Each row of a before or after table is a point. The points were changed in one or more steps. Then noise was added and the rows were shuffled. The steps act on how far a point lies along the listed directions, d1 being the first. Write out the steps. A step turns or swaps two directions, mirrors them in a line or flattens them onto one, adds a multiple of one to another, or multiplies one. Angles are multiples of 10 degrees, from the lower direction toward the higher: turns from -170 to 170, lines from 10 to 170 but not 90. Use the fewest steps. Two steps may share a direction if one is a turn and the other turns, adds or multiplies; they go together, in the order done. Otherwise the lowest direction goes first.

Directions:
(1): -27,-27
(2): -27,27
Before (9 x 2):
3,-17
-6,-12
6,0
13,-30
-12,-5
19,87
-2,36
12,-33
16,12
After, 9 rows:
0,-8
-8,8
35,-4
84,-32
-4,11
8,-19
-19,-3
-36,-4
-32,-9
Steps: turn d1 and d2 by 100 degrees

Directions:
(1): 14,15,-39,-29
(2): -29,42,-6,15
(3): 39,28,21,5
(4): -16,8,28,-41
Before (10 x 4):
-36,21,-27,57
-43,-5,4,34
-11,28,-14,-38
14,59,-30,31
-43,43,-32,-35
-19,11,-15,-17
-18,-16,17,1
34,-22,-8,31
-21,-7,33,6
-7,-11,-21,16
After, 10 rows:
28,-26,-12,29
1,46,-40,29
2,-6,-16,14
-27,26,-23,61
-11,28,-16,-38
-15,-4,34,6
-29,4,13,36
-12,-8,21,5
-15,16,-9,-18
-30,51,-25,-31
Steps: multiply d3 by 0.4

Directions:
(1): -15,-43,35,13,-21,9,33,19,-31
(2): -31,-25,-13,39,36,15,-7,19,35
(3): -30,-25,-20,-27,-44,18,-7,-25,28
(4): -2,-31,-38,-32,28,-36,28,2,-12
(5): -57,44,-9,6,-1,-5,26,-4,-18
(6): 1,15,18,-18,-18,-26,19,46,45
Before, 10 rows:
-19,-46,79,2,-75,33,78,50,-47
35,-25,22,-13,-34,-9,13,-1,-18
18,-68,12,14,23,-5,8,14,-10
36,7,-16,-23,-13,-3,-23,-24,34
21,15,-9,-5,6,18,-33,25,41
36,26,-13,-4,8,-8,-15,8,14
-7,14,-30,-8,5,-15,0,-11,2
61,16,13,1,24,11,-7,13,-5
11,-27,16,16,12,12,-2,-19,0
5,-3,-35,-27,22,-41,0,8,47
After:
48,10,-28,-30,23,0,-10,-6,15
-44,-5,-30,-27,-9,-27,18,3,39
-24,10,-18,-2,-19,1,1,-14,3
9,-23,-21,-26,-9,15,-19,21,43
8,-27,-15,10,59,-29,18,13,-19
14,-23,5,11,28,-1,3,-17,-4
38,-8,11,-12,-5,-30,23,6,-30
10,-31,-17,-37,-30,-4,6,-21,20
15,7,-31,-24,-12,-5,-13,-5,26
60,18,85,37,16,-3,56,78,-63
Steps: turn d1 and d3 by -60 degrees; turn d4 and d5 by 50 degrees

Directions:
(1): 3,7,-27,-32,5,-7,22,-3,49,-44,16,-39
(2): 11,-33,-16,-10,57,9,17,50,11,20,0,17
Before (14 x 12):
17,-26,-17,-6,58,8,14,46,18,20,0,22
13,-27,-4,26,18,7,-5,30,-19,48,-1,36
18,-17,3,5,47,10,6,28,10,14,7,11
9,-4,-17,12,16,-1,16,8,25,9,-5,4
8,4,-24,-10,-1,-5,-3,-3,39,-21,24,-12
1,0,3,-13,-13,-13,2,-6,4,-16,4,-21
6,-60,-8,7,79,25,12,91,-39,74,-7,67
12,-37,1,13,59,14,7,42,-4,44,-4,22
-7,17,8,9,-48,-18,-20,-37,6,-5,0,-8
2,10,4,-7,-17,10,6,-1,20,-27,1,-32
17,-35,12,11,38,12,13,38,-25,49,-14,65
1,10,9,-15,-8,-2,16,-7,24,-20,1,-17
-14,-18,-1,0,36,9,-1,8,-27,31,-18,19
1,3,41,24,-29,-2,-23,-3,-26,28,-14,24
After, 14 rows:
8,4,-23,-10,-1,-6,-1,-2,40,-20,24,-11
0,12,5,-6,-20,9,5,-5,20,-29,1,-34
10,-7,-19,13,22,0,18,13,25,11,-4,6
20,-23,0,4,58,12,10,38,12,17,8,15
1,12,9,-15,-11,-3,16,-10,24,-21,1,-18
0,1,4,-13,-16,-13,1,-9,4,-18,4,-21
15,-47,-3,10,76,16,12,55,-1,50,-5,27
-11,-22,-4,-1,43,11,2,14,-27,35,-19,21
0,6,42,24,-33,-3,-23,-7,-27,26,-13,23
-10,24,11,11,-61,-20,-25,-47,3,-9,0,-13
20,-37,-22,-8,75,11,17,61,21,27,0,27
15,-32,-7,25,28,9,-2,39,-18,50,-1,38
20,-43,9,9,53,15,17,51,-22,54,-15,70
12,-76,-16,2,105,29,21,116,-34,83,-7,75
Steps: multiply d2 by 1.3

Directions:
(1): -11,10,5,-2,28,62,11,-11,26,23,-35,5,45,1,-45,32,7,8
(2): 6,-45,38,25,-15,40,-15,-33,41,12,13,7,-10,-27,48,-5,-14,8
(3): 27,-30,-18,20,-12,0,11,-11,-19,-36,37,-19,41,-38,-18,12,51,20
Before (14 x 18):
-25,25,11,-14,-5,-23,-22,1,24,1,-2,16,-35,45,30,-25,-52,-15
0,-1,-10,-3,-22,-35,-5,13,-9,1,15,6,-23,12,10,-11,-21,-5
5,-32,5,11,-19,1,-7,-10,9,-14,27,4,5,-25,43,-8,2,0
10,-75,49,54,-26,51,-25,-60,40,5,33,13,-18,-47,88,-16,-10,15
15,-26,6,6,-20,-26,-23,-8,-3,-17,30,-12,9,-10,25,2,5,5
1,-46,58,19,8,75,-23,-45,73,33,-15,21,2,-28,46,-13,-32,11
14,-18,-32,9,-15,-36,19,23,-23,-21,23,-28,-11,-3,18,-28,17,-2
-4,9,-11,-6,1,-32,1,10,5,1,-7,12,-13,6,7,-15,-15,-7
20,1,-7,-5,-31,-35,-5,12,-2,-27,-4,-7,-16,1,29,-24,1,-2
14,-20,5,17,-8,-8,-24,-17,6,-19,16,1,-4,-40,26,-12,-1,10
35,-62,26,30,-42,10,-17,-37,21,6,62,-4,-19,-43,86,-19,-10,9
-40,61,29,-34,44,25,-23,26,60,52,-83,42,-42,69,-4,4,-88,-21
-34,2,6,-14,14,-25,-1,3,-20,-5,-16,-11,-41,19,5,-14,-18,2
14,-16,16,18,-4,-10,-9,-9,3,4,21,-5,-22,-5,30,-14,4,16
After:
-31,-3,-1,-6,30,20,11,-8,-9,-2,-27,-18,11,3,-37,13,10,16
-17,-8,19,-2,-4,20,-11,-10,26,17,-8,17,-7,-2,41,-6,-29,-9
41,-33,-30,29,16,46,19,-12,9,-53,21,-15,105,-50,-76,53,74,45
-10,2,22,-11,-1,-2,-27,-5,21,22,-14,5,-5,19,22,6,-34,-8
1,-22,47,7,-7,62,-18,-35,60,65,-4,21,-25,-5,68,-7,-54,-3
-13,9,-4,-7,4,19,2,5,13,24,-17,13,13,13,-28,16,-17,-1
-6,4,18,2,7,9,-29,-13,26,11,-16,14,-17,-15,25,-12,-31,0
29,-77,41,38,-17,44,-17,-48,45,-8,34,0,15,-59,54,-18,6,21
-2,25,4,-16,-2,17,-2,8,29,9,-49,6,6,18,-1,-3,-17,-4
-4,1,24,10,13,20,-8,-12,23,28,-11,3,-15,10,14,-3,-10,12
-5,-57,58,43,-14,66,-27,-58,58,31,6,23,-28,-31,85,-15,-36,5
-13,7,-2,3,15,46,2,-22,37,-8,-5,3,58,9,-42,24,5,15
-6,9,-10,-2,14,2,11,-1,15,7,-17,12,20,-1,-21,6,2,0
-19,18,-13,-13,17,8,15,26,15,28,-39,-6,-20,36,5,-19,-28,-16
Steps: turn d1 and d3 by 130 degrees

Directions:
(1): -41,-44,-24,-7,34,-29,-16,17,5,50,-4,-73,-8,-31,-3,-1,3,3,-4,-4,20,-19,-21,-6
(2): -42,20,-5,29,-42,-4,28,6,-30,32,-7,-5,44,7,32,-9,33,20,38,7,-32,-31,19,-29
(3): -42,-50,26,11,4,34,8,-60,-14,-17,25,-20,-13,53,-17,-29,25,-12,14,-5,5,18,-4,4
(4): 22,38,-32,-19,-15,-6,4,-2,-4,1,0,-31,-4,3,-14,-33,27,-9,55,9,42,0,20,71
(5): -20,13,-22,79,15,13,-48,-11,8,11,-8,7,4,-24,-10,23,4,-43,11,29,-22,38,10,22
(6): 37,-39,-33,-3,28,25,37,-30,8,-14,-43,-17,0,-4,-13,42,16,23,6,23,-38,-29,33,11
Before:
57,25,-45,21,13,13,14,12,22,-13,-33,36,-1,-37,-13,36,4,5,20,21,-29,-6,48,21
-29,10,-14,-4,-12,-7,-7,38,-12,36,12,-12,-7,-18,13,5,3,-2,-14,-8,-4,-22,5,-10
-34,-21,-24,4,-32,0,52,13,-39,24,-43,-32,49,-19,51,42,15,47,-7,9,-73,-75,9,-60
32,16,-3,-37,-15,-26,4,40,8,-23,-12,5,-16,-15,-2,6,-4,4,-13,3,15,-8,6,24
-27,31,-7,28,-37,4,6,-13,-23,5,34,-35,16,22,7,-50,38,-7,41,13,18,19,-2,27
-24,22,20,40,-19,3,3,19,-9,9,17,49,27,-23,-1,13,-13,-13,5,-6,-23,-2,-10,-29
6,6,0,22,8,-1,-21,4,12,2,-16,14,8,-9,5,10,-2,-9,-20,1,-15,4,8,3
30,-13,-61,30,36,-14,-11,34,39,44,-69,3,7,-88,-8,88,-24,9,-20,41,-56,-25,11,-30
69,19,-15,-29,-15,29,44,-29,-3,-57,-17,15,0,28,-9,1,7,40,6,3,-13,-14,41,15
15,-36,27,-19,25,-8,-16,3,18,-17,29,28,-34,-9,-21,14,-31,-5,-68,-30,6,15,-38,-30
After (10 x 24):
2,-42,22,1,-13,39,39,-18,-19,-40,-30,37,20,9,29,64,-20,31,-63,1,-83,-32,-1,-76
-39,-27,31,37,10,14,-8,-8,-3,1,31,26,2,-10,-23,5,-14,-24,-14,-13,-10,12,-24,-27
56,-18,5,43,4,75,14,-72,23,-64,-27,78,-17,23,-37,50,-3,-19,-1,37,-62,35,34,6
-10,-53,-25,-24,17,15,40,-39,-12,-3,-12,-72,-4,27,-14,-20,30,42,14,-3,-1,-32,20,0
-40,32,-15,37,-31,-24,-3,33,-21,42,13,-31,33,-21,30,-17,17,14,17,10,-12,-9,-13,-24
43,-6,6,-41,22,-9,-16,0,23,-24,28,13,-47,-8,-37,-8,-18,-15,-35,-23,43,22,-27,28
-4,-40,-16,36,16,50,23,-55,1,-18,-6,0,-11,20,-27,-1,38,-4,39,14,-26,4,41,15
-5,26,16,2,-28,20,0,19,-11,-5,21,41,-10,12,11,6,-3,-9,-20,-10,-22,0,15,-13
-1,-3,18,-22,-33,7,23,-5,-16,-38,4,-3,-14,33,-9,-19,30,-3,16,5,10,1,15,29
-2,-13,8,20,10,9,-22,-16,8,-6,-8,8,-1,10,-3,2,4,-15,-18,-1,-6,14,7,14
Steps: turn d1 and d3 by -130 degrees; turn d2 and d4 by -50 degrees
